Rows are points. Examples show where two turns around zero, p and q, send a point. Where does a point land after both, in the order given? Backwards means that the second turn is done in reverse. Each puzzle has new turns, and all numbers are rounded.
In the rows, zero is written as 128.

Turn p:
[176 111] => [155  85]
[135 164] => [156 152]
[135 154] => [150 144]
[121 126] => [121 131]
[73 85] => [ 58 129]
Turn q:
[123  71] => [160  81]
[143 141] => [131 148]
[119 172] => [ 93 156]
Where do these land?
q, then p: [129 104] => [129 104]
p, then q backwards: [114  96] => [ 94 135]
q, then p: [135  88] => [136  88]
q, then p: [112 157] => [111 157]
p, then q: [150 195] => [149 195]

Turn p:
[ 82 143 133] => [120 176 135]
[153 146  77] => [154 116  76]
[140 112 142] => [120 109 141]
[185 130 170] => [157  77 167]
[ 80 109 119] => [ 89 162 122]
Turn q:
[174 110 131] => [177 129 124]
[ 81 126 110] => [ 85 103 132]
[ 89 161 105] => [ 77 127 106]
[168 115 167] => [174 154 151]
Where do these land?
p, then q: [145 127  79] => [133  88  96]
p, then q backwards: [112 163 133] => [156 137 154]
q, then p backwards: [ 90 141 128] => [110  92 133]
q, then p: [166  81 173] => [161  76 172]

Turn p:
[ 86 143 122 137] => [103 151 120 158]
[126 101 155 129] => [109 119 154 110]
[157 133 112  90] => [148 111  93 103]
[193 139 168 110] => [171 134 141  63]
[ 79 124  83 174] => [110 125 132 207]
Turn q:
[139 111 164 109] => [138 136 171 127]
[109 143 122  80] => [118 143 132  77]
[120 143  47 149] => [127  96  50 116]
[ 96 107  88 157] => [100  81  98 134]
[174 125 162 137] => [166 147 153 159]
[129 140 185 136] => [117 165 163 155]
Where do these land?
q, then p: [142 133 140 131] => [142 139 135 127]
p, then q: [102 148 157 148] => [104 168 120 135]
p, then q: [204 121 173 117] => [182 153 180  85]
q, then p backwards: [ 88 140  80 127] => [114 114 122  68]
p, then q: [ 92 145  75 117] => [116  94  76 149]
q, then p backwards: [106 120 108 166] => [102 108  95 114]
p, then q backwards: [162  89 163  91] => [103 100  99  73]

Turn p:
[157 125 125 154 168 155] => [159 146 103 131 167 149]
[175 179 192 174 139 152] => [100 194  86 181 173 128]
[ 87 119 100  98 116 150] => [134 125 142  84  86 139]
[116 154 105 115 111  98] => [124 104 118 139  89 109]
[104  80 148  78 151  69] => [121  80 168  88 151  67]
[115 113 120 185 126 125] => [109 102 114 136 147 174]
[143 126 106  92  85 146] => [149 144 166 139  84 130]
Turn q:
[133 218 119 130 112 130] => [115 182 178 126  89 165]
[134 154 127  88 202 118] => [112 173 115  57 141 113]
[ 99  91 121  87 116 143] => [126  75 103 103 117 137]
[138  87 106 113 133 150] => [149 109  82 123 131 134]
[142  80 137 108 100 123] => [165  83 118 130 124 110]
[124 167 162 173 109 145] => [119 144 179 162 150 156]
[126  99 125 197 125  85] => [110 131 123 194 145  79]
Where do these land?
q, then p: [ 84 168 164 140  99 139] => [ 79 163 140  92 155 139]
q, then p: [186 175 160  56 147 121] => [146 186 153 158 111  46]
p, then q backwards: [135  95 105 151 155 191] => [162 149 140 109 142 196]
q, then p backwards: [130 127 113 152 176 106] => [131 160 175 125 146 132]
q, then p: [115 108 133 153 117 105] => [109  96 124 129 148 138]
p, then q backwards: [186 140 138 151 100 122] => [143 130 125 193 105 132]
q, then p backwards: [ 85  89 123  75 119 142] => [ 70 119  92 143 147  95]
p, then q: [104 121  87 145 110  97] => [146  80 102 150 135 131]

Turn p:
[ 46 137  96 135 181  98 152 114] => [ 63  96 107 129 202 113 155 147]
[171 129 106 131 112 136 107  97] => [149 146 116 107 106  96 106 101]
[137 105  90 147 157 104 131  78] => [124  96 105 120 152  71 108 107]
[108 104 163 189 126 138 114 139] => [125 130 109 199 126 139 103 143]
[198 156 161 119 125 124 103 126] => [183 164 165 121 123 133 106  93]
[136 145 124 104  99  71 131 143] => [163 139 153 108 139 106 162 162]
[ 69 131 178 100  99 155 124 104] => [ 60 152 171 151  98 134 135 147]
[138  86 123  81 133 213 111 168] => [108 109 120  88  68 201  86 130]
[103 126  93 126 159  87 140 120] => [117 100 116 111 176 102 141 142]
[181 149 158 120 113 121 191 189] => [196 112 154 136 112 178 186 109]
[121 140 117 156 105 160 104 131] => [120 164  92 139 109 135 119 128]
Turn q:
[136 113 109  79 172 145  91 129] => [128 128 112 114 140 162  59 122]
[ 98 138 182 168  96 161 182 125] => [160 106 176 147 114 138 206 122]
[143 161  74  90 106 130  97 147] => [ 92 138  71  85 123 149 118 148]
[125 122 172 185 127 136 101 121] => [136 131 159 187 100 124 136 154]
[122 155  79 123 176 133  92  89] => [119 145  65 163 150 156  94 109]
[107 156 126 139 129 115 147 160] => [116 136 135 123 162 131 161 146]
[178  62  96 141 130 132 197 150] => [186  76 121  88 146  56 120 132]
[117 107 163 124 110 117 120  99] => [118 130 160 141  96 121 125 100]
[ 52 132 142 123  80 114 151 146] => [ 73 101 169 117 139 139 185 111]
[203 133 137 108 155  98 102 114] => [153 190 112 115 109 103  76 135]
Where do these land?
q, then p: [108 139 133 207 123 119 162 207] => [168  58 136 166 168 187 159 141]
q, then p: [117 108 167 114 118 154  97  84] => [117 165 126 161  76 107 113 124]
p, then q backwards: [153  92 139  65 121  87 129 132] => [146  79 167 120 111 146 150 177]
q, then p: [120 171 132 176 111 112 165 129] => [143  96 121 145 150 131 185 102]
p, then q: [163  99 148  76 168 102 112 120] => [133 149 178 124  94 140  69 127]
p, then q backwards: [ 90 182  82 188 127 117 107 148] => [140 203  72 150 158 102 133 129]
q, then p: [110 116 112 123 157 173 130  57] => [122 128  86 134  96  80  86  87]
q, then p: [120  96 129  86 113  95 144 163] => [102 119 187 112 142 130 116 157]
q, then p: [125 169 129 144 128 114 132 176] => [129 115 128 124 156 178 159 126]
q, then p: [130 154 113 116 128 178 125 116] => [124 122  96 104  91 138 125 104]
p, then q: [172  82 125 113 114 156 107  75] => [ 68 146 131 126  66 111 112 114]
